Each row is a point. Examples show where two turns around zero, p and q, send a point. Write where each new point lands after one turn and then the other. Backwards means that the second turn is done in reverse. Each puzzle has new turns, and all numbers are rounded.
(in the rows, 128 means zero)

Turn p:
[115 158] => [149 153]
[133  76] => [ 84 100]
[145 147] => [153 121]
[119 131] => [127 137]
Turn q:
[115 154] => [106 147]
[148 115] => [151 123]
[157 100] => [165 113]
[ 92 143] => [ 89 129]
Where do these land?
p, then q: [ 79 110] => [ 79 147]
p, then q: [150 150] => [159 130]
q, then p: [168 118] => [151  94]
p, then q: [113 128] => [117 138]
q, then p backwards: [130 134] => [122 130]

Turn p:
[146  95 106 100] => [150 136 123  82]
[167  97 129 117] => [168 117 139 100]
[117 132 123 152] => [114 111 116 140]
[126 160 121 123] => [127 150 115 150]
[ 84 155 161 149] => [ 81 124 147 168]
Turn q:
[157 122 123  82] => [133 108  77 123]
[120 170 132 165] => [153 170 156 136]
[111 110 130 107] => [ 99 120 118 124]
[122 109  92 162] => [129 107 161 164]
[130 128 163 124] => [127 135 128  93]
Where do these land?
q, then p: [133 142 127 166] => [150 122 152 151]
q, then p: [128  98 149 148] => [124 134 164 109]
p, then q: [ 93 132  99  88] => [113 174 102 153]
p, then q: [160 125 112 108] => [157 123 100 132]
p, then q: [ 96 137 118 103] => [114 166 122 141]
q, then p: [159 134 164 155] => [168 153 155 120]

Turn p:
[117 116 112 125 106  84] => [125 117  96 113 122  89]
[134 130 156 107 155 138] => [142 157 135 118 144 152]
[143 128  93 155 144 139] => [146  91 137 156 131 132]
[132 162 158 106  89  76] => [117 184  96 128 105  84]
[141  99 142 121 125 171] => [127 125 176 105 129 145]
[105 153  81 134 134 125] => [129  96  93 151 108 143]
[124 109 154 149 142 163] => [110 125 164 126 157 150]
Turn q:
[114  98 157 142 104 115] => [ 78 139 132 127 125 114]
[166 139 119  82 133 146] => [165 100 146  92 112 135]
[ 95 148 112 163 101 100] => [126 178 114 161 131 102]
[101 126 100 135 158 140] => [140 136  95 139 139 160]
[140  95 116 162 155 156] => [111  95 108 159 114 161]
[146 161 188  94  93 127] => [126 133 201  96 142 100]
[132 139 112 127 154 108] => [150 118 105 131 144 118]
[130 118 121 120 125 131] => [127 126 123 119 118 132]
Where do these land?
p, then q: [104  97 138 166 134 145] => [ 99 124 107 117 160 159]
q, then p: [112 121 102 154 164 119] => [142  81 131 151 129 135]
p, then q: [142 125  84 111  90 151] => [ 92 141 148 108  88 105]
p, then q: [122 134 141 128 135 106] => [150 129 114 135 136 126]
q, then p: [165 118 116 106 155 115] => [156 109 137  91 128 108]
p, then q: [171 169 111 126  94 129] => [114 145 154 159 107  79]
q, then p: [ 86 130 163 116 151 156] => [128 139 136 130 142 192]
q, then p backwards: [123 130 168 117 101 103] => [134 101 164 140  98 122]

Turn p:
[150 148  88 164 155 161 121 154 155] => [164 129  72 146 156 124  90 119 129]
[144 111 152 120 102 132 141 118 126] => [138 129 147 121  91 137 133 136 121]
[115  95 125 119 114 123 111 113  96] => [113 108 147 100 133 138 145 139 100]
[144 140 133 147 121 129  98 159 145] => [157 152 127 147 151 135 115 149 125]
[103 107 142 126 130 115 151 132 115] => [104 104 137 126 116 137 142 143 146]
[ 99 131 115 108 100 111 144 111 114] => [ 79 131 140 116 112 116 127 131 117]
[156 178 125 166 157 150 118 141 135] => [162 144  90 177 150 129 123 103 125]
[122 125 143  88 130 132 135 130 121] => [119 143 131 103 115 128 153 127 144]
[141 128 102 119 161  93 152 119 129] => [124 102 123 130 131  76 133 116 146]
[106 117 153 123 111 134 109 104 143] => [120 137 164 114 127 158 119 116 128]
Turn q:
[107 110 142  90 116 124 137 108 140] => [108 129 124 112 109 151 167 125 118]
[140 145 151 141 106 129 105 124 147] => [125 158 106 104 131 115 118 133 142]
[165 137 135 158 103 127 163 146  88] => [184 165 148 147 151 136 114 117 124]
[105 151 116 158 124 109 122 139 148] => [127 120  90 144 152 106 130 132 142]
[138  99 122 134 121 148 105 113 123] => [114 138 138 130  96 127 109 108 139]
[130  92 114 113 162 131 150 155 139] => [132  91 167 141 116 131 148 142 148]
[105 113 153 126 148 163 103 101 100] => [ 71 146 153 134 120 135 109 122 107]
[133 125 126  90 106 153 133 128 128] => [133 134 127 116  99 164 130 143 121]
[125 154 118 144 149  94 111 138 112] => [137 113 118 136 150  87 117 130 105]
[131 153 104 126 144 103 152 127 156] => [148  87 110 115 155 128 140 127 135]
Where do these land?
q, then p: [132 114 139 138 148 141 120 167 133] => [140 138 144 150 137 137 121 154 155]
q, then p: [123 115 130 115 110 170 225 111 153] => [166 130  76 111  85 181 106  79 155]
p, then q: [143 163 128 115 111 123 120 169 118] => [162 115 110 142 163 120 115 148 122]
p, then q: [132 112 124 181 120 139 111 126 119] => [122 141 165 150 111 117  95 121 133]
q, then p: [126 120 138 146 122 107 127 118 110] => [118 120 137 149 126 114 137 108 122]
p, then q: [131 125 115 113 160 132 124 116 113] => [129 103 139 120 126 141 145 106 120]
p, then q: [116 207 131 125 128 120 109 112 120] => [108 120 103 136 195 126 109 102 105]
q, then p: [154 111 144 128 115 122 115 117 139] => [120 156 145 124 112 111 126 118 131]
p, then q: [112 114 129 109 141 112 124 135 140] => [116 115 130 112 129 126 150 146 136]
p, then q backwards: [113 110 123 107 125 129 102 116 121] => [139 137 153 113 145 126 136 107 132]
p, then q: [128 118 107 131 127 113 129 120 143] => [119 127 130 122 115 103 138 127 121]

Turn p:
[141 122 100 113  86 115 105 148 120  93 122 118] => [143  94  97 130 100 136 112 139 116  93 128 154]
[130 156 123  99 126 154 134 163 137 145 121 153] => [118 137 159 100 123 136 145 169 114 112 114 136]
[148 103 110  79 120 103  89 136 120 128 156  86] => [170 113 117 112 123 141  85 131 113 103 185 137]
[129 107 115 160 152 104 101 116 168 129 146 131] => [130 128 101 149 158 123 122 133 126 175 153 152]
[115 153 170 118 141 165 136 165  96 120 112 149] => [109 149 169 101 138 108 136 125 144  88  87 137]
[123 153 174 137  91 148 124 152 111 153 112 135] => [112 110 167 125 117 100 125 153 166 106 103 114]
[141 134 149 134 128 173 140 103 112 155  95 159] => [129 138 153 136 150 137 140 142 141 125  76  84]
[146 101 121 154 164 108 133 115 138 113 128 131] => [130 141  97 148 158 114 131 108 106 148 134 129]
[138 124 116 117 128 103 117  84 168  90 158  93] => [152 145  90 165 115 156 132 115 137 134 182 146]
[154 108 101 159 144 109 152 111 142 123 184 118] => [124 129 127 177 132 131 124 102  83 161 165 134]
[117 184 139 129 132 132 139 131  92 154  89 140] => [134 150 153  98  95 102 136 137 143 134  79 105]
[ 90 139 143  97 101 135 120 148  88 133 130 175] => [142  91 172  85 123 132 148 120 145 109  96 146]
[ 81 121 109 169 138 160 142 102 135 132  99  88] => [ 76 146  99 126 118 156 103 106 155 162 108 104]
[138  88 122 126 141  84 159 119 166 124 139 117] => [121 122  93 138 144 121 155 114 103 143 182 115]
Turn q:
[119 120 103 150 169  99 128 103 116 113 155 140] => [108 129 128 130 179  91 159 129 124 125 146 124]
[118 111 111 123 162 114  68 118 122 119 134 143] => [123 138 107 158 156 119 137 125  93 123 176 141]
[ 94 103 100 121 151 135 122  96 136  99 142 175] => [113 151 152 139 165 131 176 109 106 107 144 158]
[ 96  92 144 156 154 166 119 139 107 142 117  95] => [ 87 122 121 168 146 144 103 121 113 171 101 137]
[123  74 125 140 144 156 128 164  79 173 103 129] => [130 105 106 203 128 122 121 112 123 157  81 146]
[132 120 121  97 112 120 123 122 153 122 124  91] => [119 136  91 106 113 160 131 126 135 118 135 119]
[131 132 173 136  96 122 140 137 136 132 110 124] => [127 119 139 109  98 127  87 111 130 120 111 124]
[174 142 163 124  98 134 149 154 172 147 144 116] => [161 109 137  91  86 147 111 103 148 148 127  88]
[114 145 106 117 117 111 121 160 141  93 148 125] => [118 124 138 132 125 145 135 140 164 105 170 124]
[164 170 124 173 119 158 139 103 113 116  96 162] => [164 175 167 112 126  85 112 149 135 154 110 149]
[104 107 114 120 137  95 106 102  95 102 151 146] => [100 142 123 152 155 103 150 129 107  83 147 123]
[143 156 144 136  84 121 161 155 168 184  93  98] => [144  86 113  80  62 134 103 129 156 156 102 139]
[122 121  98 130 127 141 114  95  97 116 159 137] => [111 162 135 151 138 114 166 147 111 123 130 115]
[138 187 162 105 112 137 153 144 142 165 123 121] => [163  89 147  90  95 148 105 160 125 133 110 116]
[148 141 132  93 137 110 150 127 144  97 121 117] => [150 133 116  96 148 150 123 130 150  98 131 117]
Where do these land?
p, then q: [125 128 124 111 120 118  93 129 153 129 113 127] => [154 120 128 142 124 144 148 117 148 135 148 127]
p, then q: [136 107 123 187  98 158 104  97 119 116 164 118] => [100 149 134 140 124  96 115  96  97 186 143 156]
q, then p: [ 87 139 137 150 149 126 109 171 103 154  93 175] => [140  82 131 148 189  86 134 116 129 148 103 147]
p, then q: [161  94 142  53 112 125 148 140 110 138 123  95] => [111 171 118 142 156 164 121 138 152 106 142  61]
p, then q: [172 139 118 118 122 122 128 154 130  85 137 131] => [134 153 156 151 137  93 123 133 158 104 135 127]
p, then q: [162 136 128 145 169 145 158 148 150 121  93 133] => [117 103 132 130 150 115 111 185 157 116 128 152]
p, then q: [148 142 125  96 177 101 155 130 114 173 133 115] => [141 107 108 119 123 126 113 176 119 107 120  68]
p, then q backwards: [161 127 136 111  97 171 118 104 124 144 122 119] => [132 147 146  91 122 143 137 158  94 107 147 119]
q, then p: [ 94 105 100 139  99 170  78 108 142 106 126 112] => [105 121 187 126  87 143 139 125 151 158  92 145]
q, then p: [ 96 141 114 131 115  97 133 125 109 147 106 125] => [121  91 107 107 134 122 149 122 117 124 120 154]
q, then p: [118 127 120 131 147  75 154  94 125  90 159 162] => [136 169 109 117 128 116 168  73 124 115 163 145]
q, then p: [ 85 147 187 163 125 124 108 118 109 138 135 100] => [138  96 133  79 139 116  85 106 174 129 127 149]
p, then q: [118 154 119 112 148 148 158 161 157 114 128 141] => [130 109 173 133 130 143 125 156 137  97 108 141]
p, then q backwards: [130 107 119 145 115 109 149 113 147 138 159 140] => [116 114 120 136 150 136 105 147 137 153 158 135]
